Each row is a point. A path goes straight from each point to the next, and from the last back to the first. The post is the endless flat space through its rows: a point in 2 columns, a line in 3, a plane in 4, and so on, so that a path can go around it. Count how often the path circles the post. Going back the other way cancels.
In the rows, zero is written as 128.

Post:
[[ 98 112 117]
 [155 168 148]]
Path, 26 rows:
[[119 164 126]
 [135 146 103]
 [196 168  93]
 [158 108 117]
 [145 145 190]
 [ 72 115 143]
 [111 185 163]
 [ 93 114 153]
 [112  75 160]
 [143 170 171]
 [102 176 120]
 [114 118  92]
 [151 136 124]
 [131 120 158]
 [102 127 142]
 [ 95 107 168]
 [  7 103 126]
 [ 76 126  71]
 [111  97 100]
 [114  86 121]
 [118 128 148]
 [137 173 196]
 [112  85 141]
 [141  97 132]
 [104  98 152]
 [ 91 157 163]]
Times around: 3

Post:
[[132  77 111  94 116  63  91 160]
 [131  78 149 116  65 130 114 143]
 [141  84 149 127 146 145  96  39]
 [189 129 178 158 168 119 164 111]
 [113  94 152 135 131 176 119 161]
 [163 162 110 153 140 128 211 187]
 [128 151 149 159  74  58 141 157]]
Path (25 x 8):
[[168 125 204 112 127 137 150 159]
 [164 183 154 130 105  71 177 114]
 [187  73 154  94  95  77 108 132]
 [147 114 134  64 134 155 189 192]
 [147 133 178 112 154  94 117 101]
 [131 145 125 154 141 123 117  78]
 [148 102 147 157 115 105 121 122]
 [117  52  71  91 112  94 156 195]
 [ 70 114  86  85 144 108 111 160]
 [ 81 136 127 104 159 121 108 114]
 [124  87 130 114  93 118 135 102]
 [171  93  78 129 163 132 162 101]
 [178  96 131 146 122 129 109 108]
 [ 83 129 146 148 133 178  70 120]
 [ 97 109 143  70 127 158 137 138]
 [106  69 139  64 132 132  71  88]
 [182 104 165 124  96  96  98  97]
 [167 120 103 120 131  92 144 188]
 [147 146 194 121 127 132 116 134]
 [110  86 109  75 118  83 104  80]
 [173  83 152 123  67 119 179 176]
 [105 136 147 114 115  98 168 245]
 [181  98 164 101  95 103 140 159]
 [205  94 159 148  65 129 151 152]
 [172 122 174 119 114  83  89 133]]
Times around: 0

Post:
[[ 84 100 124 162 140 107  37  71  77  97  69  26]
 [ 85 153 121  78 156  86 138 170 127  62 113 132]
 [115 125 158 128  94 177 132 101 105 162 111  99]
 [154 163  62 143 102 114 107 129  88 115 175 118]
 [ 92  71 103 116 130  83 106 119 117 151 148 182]
 [154 158  78 164 150 114 172 150 158  39 107 121]
 [ 94 126 129 165  96  99  86 112 139 123 155 126]
 [172 180 105 169 172 125 129 147 113  93 128  98]
 [154  92 128 152  62 147 133 169 119 182 154 125]
 [144  95 151 124  96 175 179 159  76  97 176 175]
 [126 149 140 148 109  79 158 119  90 136 125  85]]
Path:
[[116 150 120 148 143 102  90 115  98 154 127 121]
 [108 124 129 142  89  71 136 138  98 122  81  90]
 [127 113 136 143  93 112 121 153 101  32 137 105]
 [104 105 146  94 165 103 134 158 129  35  80  93]
 [119 162 187 144  74  93 134 129 101 152 112  63]
 [111 102 106 126 127  98 139 164  79 100 107 164]
 [122 175  62 125 114 125  45 100 164 125 122 125]
 [156 147 166 119 194 130 117 153 150 192  71 100]
 [141 117 102 185 130  63 124 103 123 195 184 123]
 [172 145 117 136 158 100 218 145 119 146 149 132]
 [159 151  53 155  35 106 119  57  96 126 182 105]
 [143 152 137 117 122 111  82 135 100 220  87 123]
 [136 121 130 212  73 191 131  81 104 141 125 148]
 [114 116 108 171  93 111 151 161  72 116 141  73]
 [120  78 190 178 182 173 210 138 156 131  93 178]
 [ 93 100  55 139  98 104  82  72  98 152 103 137]
 [ 89 181 201  80 120 143 107 122 131  39 108 120]
 [127 184 121 116 124 152  81 112 114 124 128 146]
 [152 107 110 199 118 111 169 156 114 125 125 117]
 [105 133 173 158 175 101 108 134 109 165 128 105]
 [151 129 101 182 124 150 113 117 114  78 166  98]
 [169 122 120 161 121 142 113 133 150 123 117 112]
 [160 139 136 136 115 176 156 141 116 111 107 120]
 [147 179  88 100 124 116  91 101 145 124 147 107]
 [160 101 137 165 118 197 170 108  86 145 136  68]
 [ 65 167 155 154 106  98  86 153  90 125 135  15]
 [ 71 134 147 118 123 107  99 142 141  96 157 130]
 [177 107 101  98 184 148 134 161 144  97  73 100]
 [208 113 103 230  86 128 128  83 104 117 108  87]]
Times around: 1

Post:
[[156 111  90 159 109  87  90 160 135 160 130 124 114 104 112  69 154 128]
 [ 72 129  83 165 147 165  84  93 150 115 122  97 135 165 158 138  84 153]
 [124 103 127 120 148 155 164 120 146  82  65 122 104 111 156 155 190 139]
 [131 163  65 120 147 104  91  68  89 143 113 112 172 182 180 129 108 176]
 [115 156 173  56 139 160 108 143  70  83  59 145 158 153 172  58 172  83]
 [158  95 123 160  80 182 167 164 116 132 117 115  97 145 108 146 166 177]
 [125 138 109 151  87 162 174 140  97 119 105 147  59  31  81 160 132 116]
 [117 171  86 130 121 102  81  39 136 124 137  95 116 175 146 163 115 126]
 [144 131 138 156  92 152 222 148 134  97 137 147  79  57 110 110 136 111]
 [101 106 112  65 187 123 108 141  73  84  70 129 160 220 145  43 134  79]
 [147 128 132 156 127 189 158  98 124  87 109 153 126 111 101 161 168  95]
 [137 120 131 160 109 180 158  40 115 163  94 109 107 112 145 173 133 105]
 [164 111  60 164  93 103 112 167 151 148 126  52 164 116 118 138 149 129]
 [103 112 122 130  97 156 158 116 150 144  87 148 132 132 120 172 126 142]
 [117  91 147 106 109 158 156  59 105  81 106 114 128 112 116 146 131 147]
 [140 124 125 134 139  82 114 166 128 157 153  96 134 113 136 146 150 147]
 [129 170 106 123 133 161 108  73 138 162 114  86 128 127 115 143 144 156]]
Path, 23 rows:
[[158  88 157 135 115 116 160 102  81  86 106 140  81 177 168 148 144 112]
 [103 118 133 144 118 127 109  90 133 148  35  82 118  64 172 184 163  83]
 [ 89 174 104 135  62 156 140 106 117 146 118 122  62 146  68 142 145 158]
 [163 139  89  96 145 125 129 150 111 111 125  78 157 101 116 174 206 205]
 [124 147 118 135 146 189 207  80 114  79 111 136 100 126 131 134 139  67]
 [129 180 124 159 105 183 108 136  60 111 139 165 152 118  90  99 162  40]
 [170 137 118  81 129 130  80  97  62 158 139 114 171 143  86  66 174 101]
 [165 126 127 130 128 156 142 117 106 113 145 146 156 194 133 140 147 170]
 [161 138 160  86 153 114 100  94 104 124  75 126 106  89 104 132 187 147]
 [123 168 123 139 109 138 141 115 138  36  86 139 171 117 142 164 104 124]
 [142 198 161 122  79 162 134 119 197 159 135 111  94  62 119 158 105 163]
 [111 106 102  86 135  93 154 132 149 106  85 143 132 158 167 143  97 166]
 [134 146 166 128  80 120 140  98 141 152  87 119  81  52 136 176 117 116]
 [ 94 200  99 139 130 188 105  94 139 115  77  98 108 150 145 167 140 162]
 [ 81  94 137 103 169 101 156 125 134 118 136  95 132 148 150  98 127 182]
 [ 98  99 115 116 115 183  95 132 179 177  58  98 125 115 113 148 178 117]
 [138 149 116 127 102 141  45 135 150 157 135 112 136  97 140 111 116 120]
 [143 198 102 110 181 128  47  89 200 170 121  78 132 118 199 195 183 104]
 [112  60  53 127 106 149 168 104 120  73  88 135 129  97 118 128 121  56]
 [135  54 115 194 108 123 168  86 140 124 101  95  82  42 128 104 187  86]
 [ 31 103  99 163 168 165 156  60 187  84  63 110 118  85 185 224 128  72]
 [102  93 103 127 216 138  26 127 176 108  96 161 101 134 117 113 208  80]
 [142  59  97 119 157 115 128 127 121 111 102 126 133  94 138 137 137 200]]
Times around: 2

Post:
[[ 91  94 126 116 109 146 128 108 108 127 136 121  64 122 111 124 139 162]
 [120  94 154 125 108 143 104 110  75 113 147 121 109 128 134 164 170 187]
 [135  81 110 133 116 119 147 146 101 135 151 110 109 151 122 129 163 153]
 [141 111  92 115 120 141 125  99 100 107 161 124 124 144 127 133 145 147]
 [108 151 103 172 133 199 100 106  77 192 136 134 121  59 159  88 108 162]
 [101 141 130 170 158 164 153 126 224 128 171 183 129 150 111 179 173 110]
 [156 109 135 135 108 153 147 104  82 115  94 107 128 131 116 122 120 159]
 [102 147 114 110 157 197 117 128 112 154 137 123 105  60 102 147 185 186]
 [110 123 132 101  97  46 138 166 132 130 113 151 101 166 140  98 192 112]
 [170 161 103 183 126 147 114 100 123 127 138  92 100 130 128 127 155 136]
 [119 121 126 158 125 109 150  79 144 135 140  95 111  90 110 144 177 193]
 [100 111  81 188 126 118  76 147 100 116  49 120 138  83 171  75 108 133]
 [119 110 125 155 134 137 131 103  91 123 146 117 105 118  64 143 150 129]
 [124 134 145 151 172 128 150 136 163 109 176 133 141 198 118 141 154 132]
 [162 145 139 169 126 122 114 104 133 120 161 135 131 114  87  70 148 207]
 [107  63 133 135 175 169 110 105 107 167  76 119  84  59 163  86 126  72]
 [ 94 103 135  87 113 113  79 172 135 175 106 124 105  79 113 104 132 120]]
Path, 26 rows:
[[107 134  99 121 139 152 135 103  47  91 149 145  87  88 142 147 200 200]
 [143  96 177 105 141 187  68 151  80 144 143 161 146 147 118 126  71 123]
 [111 130  59 192 144  68 189 132 153 100  92  99 112 139  60 149 214 135]
 [170 142 102 110 176 115 145 126 130 181 149 138 185  99 130  89 191 164]
 [139 151 172 185 119 148 114 114 220 115 174 133  90 164 116 134 191 184]
 [124 128 119 139 114 189 142  79  91 107 198  98  67 145 152 122 153 145]
 [133 166 100  98 113 137  99 169  66 114 194 182 106 129 116  91 171 211]
 [122 140 139 227 149  72 137  99 181  93  96 194 173 145 135 117 139 142]
 [ 99 108 167 155 110 162 124 139 116 186 127 160 116 119 128 161 131 173]
 [103 156 158 127  94 119 107 120  92 171 106 118 126 102 135 205 138 230]
 [124  83 148 141  72 153 133 167  90 174  76 112  97 138  90 152 118 147]
 [132 117  71 238 154 174 225  98  79 159 145  41 141 122 112  89 154 163]
 [ 90 131 122  74  99 131  89 106  66 102 183 140 112  86 112 114 191 227]
 [ 53  77 109  49 111 144 137 110 129 135 110 164  53  83 151 121 222  89]
 [ 89 183  88 200  93 112  73  78 153  99 150 144 102  71 143  94 162 186]
 [135  71 137 170 137 104 138 154 136 121  92 101 106  96 107 108 160 167]
 [113  51  63  86 147 113 153 155 113 119 153  26 107 136 172 151 146 118]
 [116 128 118 122 139  91 142 159 112  94  82 129 144 135 119  86 106 174]
 [136 137 123 124 116 184  58 140 136 156 115 134 101 131 133 123 107 167]
 [ 67 107 125 181 151 132 108 102 128 191  88 118 120  86 134  52 108  96]
 [ 95  32 130  83  99 180 155 102  89  89 115  94  58  74 131 161 207 160]
 [ 81  62 120  57 109 123 158 134 117  98 121 164 113  94 190  99 162 193]
 [ 77  94 127 149 157 142 100 164  83 120 117 149 141 100 155 140 152 226]
 [177  93 103 200 186 126 138 125 109 152 107 124 162 130 110  67 116  97]
 [181  79 115 100 151 155 121 119 118 108 121 106  72 154 118  72 173  72]
 [119 134  61  89 103 138  95 153 122 140 184  87  99 139 131  81  92 146]]
Times around: 4

Post, 17 rows:
[[139 152 127 169 136 131  99 127  85 183 122  66 134 155 127 120 114 148]
 [ 49  56 157 111 139 126 122 149  74 165 123 188  46 136 132 137 165 101]
 [116 169 138 160 118 126 104 126 143 130 114 134  96  92 115 113 149  95]
 [113 144 136 141 119 117 141 110 139 131 151 102 120 139 144 107 108 120]
 [126 195 120 156 118 163 132 111 177 149 124 143 115 141 108  83  87 147]
 [120 137  98 152 175 101 137 108  55  50 144 153  98 113 103 179 100 160]
 [209  64 133 115 153 152 136 171 173 137 149  82  86 124 108  71 146 141]
 [142 130 141  80 131  80 165  66 105 165  93 128 125 122 119 172 154 112]
 [139 121 129 124  79 140 117 103 133  87 102 127 108 160 113 109 133 118]
 [153 195 157  88 132 101 109 115 118 111 113 118 128 102 140 159 149 131]
 [113 155 153 164 152 147 119 124 142 124 105 112 152 143 114 148 116 114]
 [157 155 132 123  82  94 120 147 125 124 131 128 170 151 132 137 134 130]
 [118 130 149 134 113 103 148 131 119 125 121 123 117 143  84 117 144 130]
 [127 163 148 141  86 138 121 128  91  85 123  98 154 103 110 113 115 144]
 [ 99 158 111 133 126 168 137 111 127 115 118 102 138 155 124 119 127 145]
 [100 140 134 149 123 107  86 147 141 138 114 102 133 113 126 115 137 158]
 [ 88  73 115 124 147 131 107  88  79 106 158 135 145 165  57 145 163 111]]
Path:
[[ 73 249 149 193  89  82  97 186  84 120 119 111 143  67 108 143 120 189]
 [ 62 162 145 143 167 145 140 136  81  94 156  84 115  82  88 140 107 156]
 [120 131 134 130  83 175 129 138  97 187 108 108 102 163  92  74 176  86]
 [ 69 137 160 102 146 117 120 130  39  81 118 109 184 132 153 169 161 170]
 [106 107 179 118 139 146 131 128 116 140 114 184 143 180 118 182 162  97]
 [172 150 150 125  92 174 125 141 140 125 106 122 102 107  78  91 130 136]
 [125 177  85 112 113 114 117 111 127  83 128 161 135 166  70 164 121 134]
 [ 90 156 139  47 122 113 126  90  85  92 121  98 127 182 185 151 141 150]
 [188 193  91 121  99 184  22  59  47  37  94 138  92 178 107 118 145 142]
 [141 126 160 121 153 107 153 134 131 128 118 171 125  94  78 139 159 140]
 [ 89 137 151 157 151 115 118 159  71  97 113  64 107 136 137 109 123 197]
 [162 141 108  88  96 110 129  93  88  96 146 112 123 129  77 112 151 130]
 [104 161 103 113 103  52 115  93 120 135 141 118  79  54 102 128 126 157]
 [152 143 147 113 110  88 125 171 186 176 116  52 161 119 138 120 150 189]
 [130 234 144 199  90 185  71 128 105 104 139  88 154  82 136  90 135  88]
 [152 170  96 124  65 168  86  96 122  46 127 128 134 124 147  81 154 102]
 [112  63 145 109  71  87 138 102  62 104  95  78 180 134  60 112 138 160]
 [ 61 151 151 145 118  92 196 137 177 115 132 160 170 164 141 123 106 148]
 [148  48 105 188 155 101 153 130 135 131 121 167 135 133  46 148 125 166]
 [170  97 184 143 109 178 103 135  82  74 181  85 107 131  47 105 128 106]
 [150 197 126  99  90  79 109 146 115  88 100  99 138 118 150 144 104 158]
 [129 125 142 145 162 114 122 142 111 112 163 124 134 126 140 138 136  82]
 [153 162 129 130 117 123 119 146 127 116  94  91  94 141 127  92 127 156]
 [108  82 121  89  84 117 192  91  93 174  78  86  67 177  98 107 136 110]
 [133 119 122 159 153 138 155 178 133 108 127 135  88 115  63 136 149 118]
 [ 55 128  95 139 117 102 127  70  92 120 115  93 107 145 111  91  73 177]
 [ 45 188 121 190 189 110 108  97 136  94  97 144 138 197 167 157  65 162]
 [144 200 168 133 168 170 129 153 106 122 139 189 110 164 175 161 130 121]]
Times around: 2
